Each row of a before or after table is a point. The points were changed in one or more steps. Then noise was added and the rows were shuffled. The steps act on columns, c1 being the first. Name the steps. A step turns or swaps two columns, mirrors them in a line or flattens them onto one, adds a multiple of one to another, or multiplies or shifts one. Angles are multiples of 10 degrees, from the lower column toward the higher: turns from -170 to 170, lines from 10 to 170 but not 90. Use the fewest steps. Two steps may share a column if one is a turn and the other turns, adds or multiplies; they go together, in the order done. Otherwise the lowest column goes first.
In the rows, zero is written as 128.

Before (12 x 2):
[[ 98 210]
 [101 122]
 [105 143]
 [100 110]
 [ 75 115]
 [162 170]
 [139 185]
 [154 116]
 [162 112]
 [119 212]
 [ 86 133]
 [ 85 207]]
After (12 x 2):
[[ 75 144]
 [ 61 151]
 [158 115]
 [ 85 143]
 [118 133]
 [109 143]
 [ 90 137]
 [109 131]
 [107 135]
 [139 120]
 [ 83 147]
 [162 116]]
Steps: flatten c1 and c2 onto the line at 160 degrees

Before (9 x 4):
[[102  68 156 109]
 [148 103 122 170]
 [139 120 168 103]
 [140 107 110 163]
 [179 115 101 169]
 [158 107 146 111]
 [129 141  93  93]
 [144 152 151 177]
 [102  88 105 186]]
After (9 x 4):
[[111  97 149 108]
 [ 82 112 111 114]
 [107 111 150 101]
 [ 90 138 124  37]
 [144 149  69 119]
 [133 110 122  51]
 [160  74 232  49]
 [158 121 114  43]
 [113  89 218 126]]
Steps: turn c1 and c3 by -110 degrees; add -1.5 times c2 to c3; shift c4 by -60

Before (14 x 6):
[[144 143 119 203 102 128]
 [ 89 120 149 142 154 117]
 [164  68  92  96 198 136]
 [145  99 123 158 121 249]
 [ 25 138 140  91 122 153]
 [124 151  94 108 118 108]
 [157 142 139 112 104 176]
 [162 136 143 105 198 111]
 [104 119 147 103 162 119]
 [157 125 116 108 130 107]
 [114 150 134 137 121 139]
 [125 145  62 144 114 170]
 [161 151  78  98 116 120]
 [161 142 121 133 108 138]]
After (14 x 6):
[[143 194 124 202 106 134]
 [158 190 129 132 107 141]
 [115 200 137 134 121 133]
 [127 202 122 147 115 208]
 [142 145 216 157 116 211]
 [157 173 107 109 130 126]
 [ 89 171 133 145 156 107]
 [101 171 132 102 162 104]
 [158 203  87  98 118 160]
 [161 186 126 106 195 102]
 [165 116 112  94 199 160]
 [157 189 172 112 104 148]
 [ 27 191 156  89 119 134]
 [124 199  87 109 122 146]]
Steps: shift c2 by 50; turn c3 and c6 by -50 degrees

Before (13 x 8):
[[112 162 142 103 121 167 141 165]
 [113 120 138 130 116 105 124 146]
 [115 139 144 106 114 135 140 133]
 [104 116  78 171  92 100 100 153]
 [118  89 136 111 117 117 142 160]
 [111 155   7 108  79 105 137  97]
 [129 140 147 113 118 121  81 124]
 [153 151 108 148 103 106 141  89]
 [102 161 150 131 108 161 141 155]
 [159 114 127 136 110 177 137 150]
 [151 162 150 122  82 102 146 155]
 [ 99 122 145 128  76 147 115 145]
 [145 129 143 149 103 113 106 136]]
After (13 x 8):
[[125 131 131 105 146 121 142 151]
 [ 91 137  22 110 185 107 117 152]
 [136 108 107 171 155 128  82 181]
 [124 131 173 107 144 158  91 122]
 [148 162 118 102 147 140 166 167]
 [132 121 151 128 136 121 104 166]
 [171 109  88 138 136 150 177  80]
 [146 119 160 143 153 137 101 103]
 [173 142 156 122 182  99 114  92]
 [131 153 128 132 155 139 156 191]
 [153  89 134 110 124 108 131 162]
 [109 144 115 147 156 104 118  67]
 [122 103 141 124 173 155 139 188]]
Steps: multiply c1 by 2; turn c1 and c8 by -70 degrees; mirror c2 and c5 in the line at 10 degrees; turn c6 and c7 by 50 degrees; add -0.7 times c7 to c3
